Every row gives one point. A path goes straight from each point to the next, and from the last back to the first. The post is the endless flat space through its rows: a point in 2 columns, a line in 3, a plane in 4, and so on, so that a path can go around it. Count how often the path circles the post. Going back the other way cancels.

Post (1 x 2):
-6 -4
Path (19 x 2):
-8 -35

-46 -57

-60 9

-6 40

46 24

10 -13

-9 -26

11 -38

6 -55

-17 -28

-47 8

-16 31

18 53

17 -10

-9 -70

-20 -28

-29 7

-22 -13

-16 -59
Times around: 2

Post (5 x 6):
-7 22 50 -10 37 65

-6 3 -57 -31 -30 -38

7 -20 -73 26 -5 -26

-4 -13 34 -19 61 30

-4 -24 13 7 -7 -42
Path (14 x 6):
1 -41 -2 -6 12 11

-25 -12 -50 6 12 38

-61 11 -13 -34 62 35

39 41 9 58 50 16

48 1 -6 26 15 0

21 11 -66 -15 -35 47

36 21 -1 -30 29 12

38 11 36 22 27 -44

39 37 -37 -31 -28 4

-2 -54 -16 -26 -12 8

-26 4 -22 27 -4 58

-32 34 -38 18 -17 3

3 39 -68 -52 49 29

26 -6 -5 -35 7 -1
Times around: 2

Post (11 x 12):
-32 10 31 14 -8 1 -60 42 -33 -19 9 -46

-9 -38 -29 -34 -49 -52 -12 -52 -6 17 -32 40

-61 -37 -46 -55 -36 10 -2 0 -12 62 -41 31

-23 41 79 9 -58 20 -13 31 -33 -23 68 -54

13 -19 -38 -9 -30 7 -19 -57 39 42 -52 86

-7 -7 -6 1 1 5 13 3 -13 -24 45 25

-14 2 49 -14 27 -5 25 -60 17 35 12 0

-27 16 -34 22 -17 -50 -6 3 -7 52 19 60

-12 -9 -14 19 -31 -6 -13 5 16 25 53 -43

-14 -7 47 -23 -28 -23 19 42 29 -12 -24 -17

-3 -37 -43 54 -47 -7 35 -26 -25 39 -65 43
Path (29 x 12):
58 -37 19 26 -18 -10 29 3 -2 21 -7 9

-6 58 8 -23 -38 8 -7 16 3 45 56 9

8 19 -4 -9 4 32 -58 -92 7 11 30 21

16 7 -26 12 0 -17 7 -16 -49 -16 -54 19

-2 -29 12 -18 -28 -11 22 -5 -30 -9 -23 30

-19 -10 9 -7 -51 4 -15 39 30 27 42 9

-38 -63 -10 11 20 4 -44 32 27 6 -5 21

-6 -33 -19 -4 -47 -46 -39 17 -5 29 5 -2

-23 -21 -13 -61 -67 -59 43 -22 -3 47 37 6

7 6 9 10 -10 -26 9 -9 -3 -28 -22 -9

-42 13 -33 52 -35 -69 -10 1 -1 5 -51 28

-23 -21 29 -16 -72 -19 31 -39 3 21 -36 27

-31 -35 -30 -37 -48 10 -83 16 -17 5 4 8

-24 30 13 -58 14 -34 38 -30 -28 107 48 39

3 -1 -44 47 -18 19 44 -3 11 58 -13 13

-44 -1 -59 -18 -61 11 -49 3 -3 42 -17 8

-56 -1 -3 -20 -27 -34 -58 -5 -12 6 -15 29

-18 -73 13 38 -16 -4 3 -45 -17 29 -27 -23

-31 18 -4 -9 -59 22 -37 29 -22 55 0 39

47 -10 -13 -20 -56 -15 18 -35 -18 31 -17 18

-26 30 -16 26 44 -56 -31 -76 -5 43 -13 -16

-79 11 -23 41 -20 3 -25 34 -5 33 -18 19

-85 -32 27 -37 -48 7 -2 -12 -60 30 13 19

4 -28 14 31 -17 37 13 -13 -2 46 -13 5

8 19 11 -2 -13 -6 19 26 -62 24 34 33

-13 -34 -42 35 25 -2 2 -19 -56 12 -50 -21

-21 -14 -33 5 2 54 3 -43 9 33 -3 2

-37 -46 -17 32 4 -14 15 -39 26 32 -12 6

-3 -20 -2 44 -14 54 29 -16 17 51 36 -9
Times around: 4

Post (17 x 18):
-16 -34 42 20 24 -4 0 -21 -31 7 -12 -4 -28 -7 18 22 -30 6

38 25 60 49 7 -6 -13 9 6 17 49 23 36 -12 6 12 -14 20

-36 -10 -40 29 -25 -8 17 5 0 9 -34 -12 7 23 -46 14 48 -28

-18 -8 -29 -5 -38 33 15 -2 -5 -22 -5 -19 -16 25 -51 36 28 -55

33 -1 12 19 -28 25 -17 4 1 5 -20 35 2 -5 26 -3 -3 -10

24 0 63 59 -10 15 -24 10 9 7 17 35 12 -21 -1 -29 2 -25

-16 -46 12 36 55 -5 49 10 -66 39 -2 -7 -1 3 4 28 10 -41

18 41 24 26 -3 14 -63 21 2 10 5 -20 39 -8 -19 -66 -39 -11

5 -6 21 12 5 12 -1 31 6 3 13 36 -2 -5 -1 -49 -3 -3

45 6 46 24 -20 -4 -31 23 -4 -33 -31 18 47 28 -46 -39 -5 2

38 8 31 52 -17 -19 -17 73 27 5 -23 45 24 -17 -30 -7 -28 -13

-21 -22 -51 10 -36 1 48 -17 37 -73 -36 22 34 -12 -23 39 35 -30

24 0 -37 11 -48 -3 23 5 3 -71 -22 2 -10 -9 -35 -29 54 -26

-10 -22 -45 -24 -29 27 -4 -5 -16 -25 -42 14 -7 -29 -52 0 40 -25

-8 -45 31 23 104 10 55 -17 -33 107 2 -69 -34 18 -8 35 30 -47

-21 18 -68 -4 -13 2 -31 2 22 -65 -19 -11 -13 13 -38 25 77 -54

-24 -20 11 59 86 35 56 -8 -43 69 -16 3 -40 -6 2 32 14 -19
Path (24 x 18):
-23 13 15 16 -39 31 -35 19 -35 13 -36 -1 -18 29 -22 57 21 -12

-1 -22 -17 26 29 36 -24 1 -48 42 -22 11 -51 -10 14 -14 48 6

32 1 46 22 -3 0 -3 2 -89 -40 40 -12 23 21 -61 -61 -5 9

-4 -36 53 88 -26 18 21 18 -57 79 26 36 18 20 -39 -41 1 -60

-14 -26 -9 -16 36 25 3 1 -44 18 -6 37 -55 -8 26 -59 51 -38

-29 7 -21 -16 4 17 -29 -17 -15 -29 -39 -50 -32 24 -17 -6 60 -40

-1 -40 47 24 17 37 -16 -13 -13 23 8 -4 -27 1 24 -69 11 -7

5 -21 -73 -56 10 59 -48 -18 9 52 -32 -19 -15 7 -12 -3 28 -65

-28 -12 27 23 24 -17 -50 44 -25 63 -11 8 -51 27 -61 47 5 -85

-22 -23 13 7 22 -8 16 12 3 -40 -23 24 10 30 -40 48 90 -46

-17 6 -21 18 33 55 24 2 -27 19 12 -31 -27 -7 -14 20 15 -33

2 -38 -21 -20 -47 32 -16 33 33 -5 64 -5 35 16 -17 10 21 -67

-7 20 1 -22 -37 31 -15 3 -4 -20 -9 -88 9 15 -47 56 -28 -23

17 19 20 16 -13 28 16 -6 39 -42 -1 -12 -10 53 16 14 29 -29

-27 -2 -21 46 36 -14 -10 27 1 -52 -18 -45 52 -16 -35 -76 28 -65

-16 -25 -29 29 -12 -41 23 -56 14 -102 -28 -28 63 -18 4 11 -46 37

-6 -39 10 39 -28 -31 20 12 -10 -11 5 29 -4 6 -28 -10 20 -48

-17 -1 13 -33 12 -34 3 -29 9 -10 3 -17 36 -38 22 11 16 9

16 18 8 29 34 -31 -7 15 41 -47 -18 -25 52 1 -30 37 59 -10

-15 16 -16 0 -15 9 -46 -1 0 -63 -20 -35 33 40 -54 29 -15 -11

24 -5 -17 -39 -13 -25 -65 1 32 -22 -9 -34 14 10 -63 -68 34 -6

-4 -18 34 40 42 56 64 -24 7 60 21 37 -37 27 7 65 26 -50

33 -14 28 -20 15 15 32 9 1 -29 -12 -25 -37 20 4 68 -8 -30

-48 -44 -23 27 12 33 42 -53 -55 4 -28 23 -18 -33 27 -13 72 40
Times around: 4

Post (17 x 18):
-7 -9 -10 4 -16 49 2 19 1 -29 17 -2 59 -3 47 -12 19 -44

-25 -27 -13 74 -69 77 -13 -6 -33 -30 29 -1 25 -2 -39 29 -2 -15

36 -4 -27 -74 -5 -32 -22 -11 10 25 -9 62 9 6 -6 -27 -29 12

-29 6 57 34 -17 -6 1 23 -33 -28 16 -34 45 32 -16 -41 -10 5

-9 41 28 38 -34 32 41 -11 0 15 24 -67 13 3 -7 -51 11 -18

5 -20 -34 26 -11 0 -28 -38 -7 -23 52 -7 3 41 2 -3 33 0

-73 1 49 -37 -5 -1 15 -33 -1 -19 0 -33 -14 51 -13 3 -62 -20

-52 6 32 -11 -5 -7 30 16 47 -1 16 -26 6 44 -51 10 -4 -18

-12 9 -17 55 -23 -12 25 -8 8 -2 -26 2 36 13 33 -14 2 0

46 -19 -43 -8 12 19 -10 -14 -2 -27 -13 4 5 -36 -34 48 -18 17

-18 -33 16 -38 37 -69 -46 4 38 46 -22 8 -53 15 -22 -21 -56 -33

77 15 -17 -17 -2 12 -55 -17 -11 -19 -50 78 -8 10 14 18 19 -23

-23 39 -25 -75 79 -52 -54 -14 32 49 -35 45 -13 41 -24 -25 -62 -23

32 14 15 -66 71 -42 -14 14 22 68 14 74 -5 11 14 17 -64 9

35 24 -51 -62 35 -9 -60 15 48 -6 -17 73 -52 14 -8 -6 -46 39

-55 -25 30 13 17 42 48 1 0 6 -4 -15 13 11 -11 -24 25 37

67 10 -36 20 -14 14 48 39 -5 34 -36 -22 23 59 35 -29 14 1
Path (18 x 18):
6 6 -22 -6 -32 -33 -16 -41 -31 -43 -12 -6 -34 -1 -4 -56 -36 -10

30 47 10 7 -27 -9 -28 -27 -19 13 1 36 -28 -17 -28 -11 -25 -10

64 52 -1 1 -2 -9 38 -25 -3 12 -70 39 -33 19 -34 -20 4 -3

14 37 -42 44 39 -20 5 -1 42 16 -52 35 18 34 11 -5 5 8

17 15 31 6 14 17 7 -14 56 56 -22 2 -15 -6 7 -5 -20 -20

-14 13 45 -36 25 -30 -50 8 -1 -48 -68 26 -30 54 -50 -65 -11 37

78 68 -14 47 15 -9 15 -10 3 44 -87 6 4 6 10 15 -1 -93

-9 0 62 -34 -41 -1 -6 38 -17 27 4 36 17 41 -10 -27 -15 -67

6 -15 -31 -26 -11 5 -25 -21 3 -30 -28 -30 -59 -26 -2 -13 38 -43

-14 18 1 -18 52 3 13 -4 -13 -8 -16 17 -10 37 1 -10 -20 -42

52 0 -45 33 -26 38 17 -32 -18 -50 -12 -15 29 -10 44 8 -16 -11

1 11 -20 -41 35 26 -42 0 41 -14 -27 1 -14 4 -40 -14 -45 -6

11 -29 18 38 -74 44 83 -44 -14 15 5 -10 -22 -31 -22 37 -24 -46

72 37 -22 3 -3 -30 -17 6 -19 1 22 8 7 94 82 -34 27 -46

-23 -5 14 -35 -1 27 25 -3 1 27 45 22 -27 33 15 -9 57 -6

-31 50 1 4 -20 9 -35 -8 -15 14 8 54 -23 46 -32 -44 -45 14

16 38 -37 -82 21 43 18 -2 17 -21 57 11 33 13 35 -14 -52 10

22 0 -16 8 -25 -28 -12 11 -3 -42 -54 35 -2 58 -13 -43 0 24
Times around: 0
